Rows are points. A path goes straight from each point to the next, and from the last back to the first. The post is the endless flat space through its rows: a point in 2 columns, a line in 3, a plane in 4, and so on, so that a path can go around it. Count how often the path circles the post. Going back the other way cancels.
(in the rows, 128 means zero)

Post:
[[142 163]]
Path (15 x 2):
[[211 118]
 [166 191]
 [112 215]
 [ 98 118]
 [162 130]
 [174 181]
 [147 190]
 [113 173]
 [124 119]
 [156 106]
 [211 157]
 [169 196]
 [ 87 191]
 [ 97 103]
 [179 109]]
Times around: 3

Post (3 x 4):
[[146 123 141 161]
 [120 129 152 148]
 [136 207  71 109]]
Path, 29 rows:
[[214 166  97 136]
 [158 110 116 126]
 [ 61 139  68 125]
 [ 99 229  54 137]
 [152 243 126 164]
 [128 181 158 109]
 [141 180 112 102]
 [ 80  62 138 112]
 [ 67 145  96 147]
 [153 201  74 148]
 [175 205  71 150]
 [106 176  95 143]
 [127 107  49 178]
 [130 217  66 176]
 [135 210 142 127]
 [178 182 100 127]
 [ 76 157 137  90]
 [133 103 116  81]
 [142 145 157 137]
 [125 180 136 132]
 [158 224  82  82]
 [202 231  51  72]
 [ 87  61 144 111]
 [121 104 116 153]
 [ 93 208  92 123]
 [162 225 127 153]
 [139 190 145 118]
 [165 167  80  78]
 [186 172 108 113]]
Times around: 3

Post:
[[148 100 120 106 128 152 129 139]
 [137  74 133 174  95 105 123 126]
 [109 151 118 123 123 141 171 141]
 [124 127 118 113 148 132 132 149]
 [150 124 104  94 147 133 151 139]
 [120 146 119 148 100 118 122 121]
 [137 134 140 169 107 143 113 146]]
Path (26 x 8):
[[172 111 113 138 113 120  90 112]
 [101 114  95 124  99 123 149 101]
 [117 121 154 170 107 173 141 142]
 [123 152 137 152 117 140 151 145]
 [163 125 136 127  77 170 109 145]
 [140  97 108 122 100 124 132 131]
 [112 140 110 133 110 166 142 118]
 [131 104 117 142 116 116  97  96]
 [141 150 117  93 127 114 124 129]
 [105 116 145 120 128 159 166 148]
 [129 100 126 148 132 116 124 135]
 [136 137 132 119 149 107 155 147]
 [131 195 147 143 120 191 135 164]
 [130 169 115 125 122 112 136 144]
 [147 141  98 106 136 112 102 138]
 [112 116 104 143 137 137 142 142]
 [108 103 123 157 119 120 145 109]
 [122 135 134 146 116 141 167 143]
 [151 153 125 111 135 142 141 179]
 [146 161 121 102 119 159 153 167]
 [125 124 117  88 137 114 153 132]
 [116   7 140 131 143 113 182 143]
 [138 129 111 111 136 166 145 116]
 [103 152 144 162 115 144 129 147]
 [136 177 107 107 100 129 123 117]
 [120 144 144 152 107 112 120 130]]
Times around: 2

Post:
[[141 110 214  97 130  28 133 107 121 114 139]
 [156 110 104 122 181  80 119 151 145 125 124]
 [167  98  80 163 163 111  97 109 129 144 101]
 [119 153 126 155 186 144  93 136 140 170  88]
 [129 123  82 140 142  62 117 110  91 133  89]
 [ 79  90  76  85 137  95 144 103 131 138 113]
 [158 134 153 135 150 120 138 125 133 154 139]
 [137 142  97 175 174  87 101 140 170 151 133]
 [ 64 187 184 114 112 188  75 172 137 184  93]
 [164 142 104 158 160 116  87  72 106  90 119]]
Path (29 x 11):
[[143 108 139 113 165 113 149 153 102 146  94]
 [133 124 180 131 145 105 130 117 160 121  99]
 [167  67 119 109 107 101  96  93 167 118 119]
 [ 66 190 114  86 123 157  55 132 189 152 166]
 [143 138  53 138 155  93 122  91 159 127 105]
 [156 160 102 124 206  95 123 113 156 135  86]
 [139 140  47 146 165 106  94 100 149 126 150]
 [143 135  97 171 213  43 112 139 132 161 119]
 [141  55 116 114 167 178  90 126 127 101 146]
 [170  91  56 189 109  48 144  88 115  66 133]
 [ 94 109 125  91 132  96 130 147 129 142  29]
 [132 108  95 115 148  50 185 146  86 111 116]
 [186  97 141 173 152 136 129 101  93  98 153]
 [ 74 145  92 168 201 169 112  71 173 125  78]
 [120 134 139 137  80  33  96  66 149  98  86]
 [ 77 126 129 149  21  63 113  69 122 177  48]
 [146 104  58 145 215 123 175  91 123  91 114]
 [ 55 154  53 142 166  92 139 128 129 147 121]
 [118  66 137 116 161 135 130 117 106 205 141]
 [130  99 132 152 111 135 142 114 174 151 166]
 [117 133 126 181 163 100  98  91 170 100  71]
 [105 145 143 113  88  86  95  69 123 163  72]
 [123 112 128  72 171  67  65  78 131  98 118]
 [190 129  82 245 182  44 113 128 147 168 190]
 [126  99  43 133 168  66 120  80 110 117 129]
 [169 180 135 113 198  84 117 138 161 117 210]
 [134 119  44 157 190  57 131 137  98 195 124]
 [ 79 131  56 200  80  92 173 196 107 249 103]
 [161 129 119 165 154 126 133  99 150 118 127]]
Times around: 2
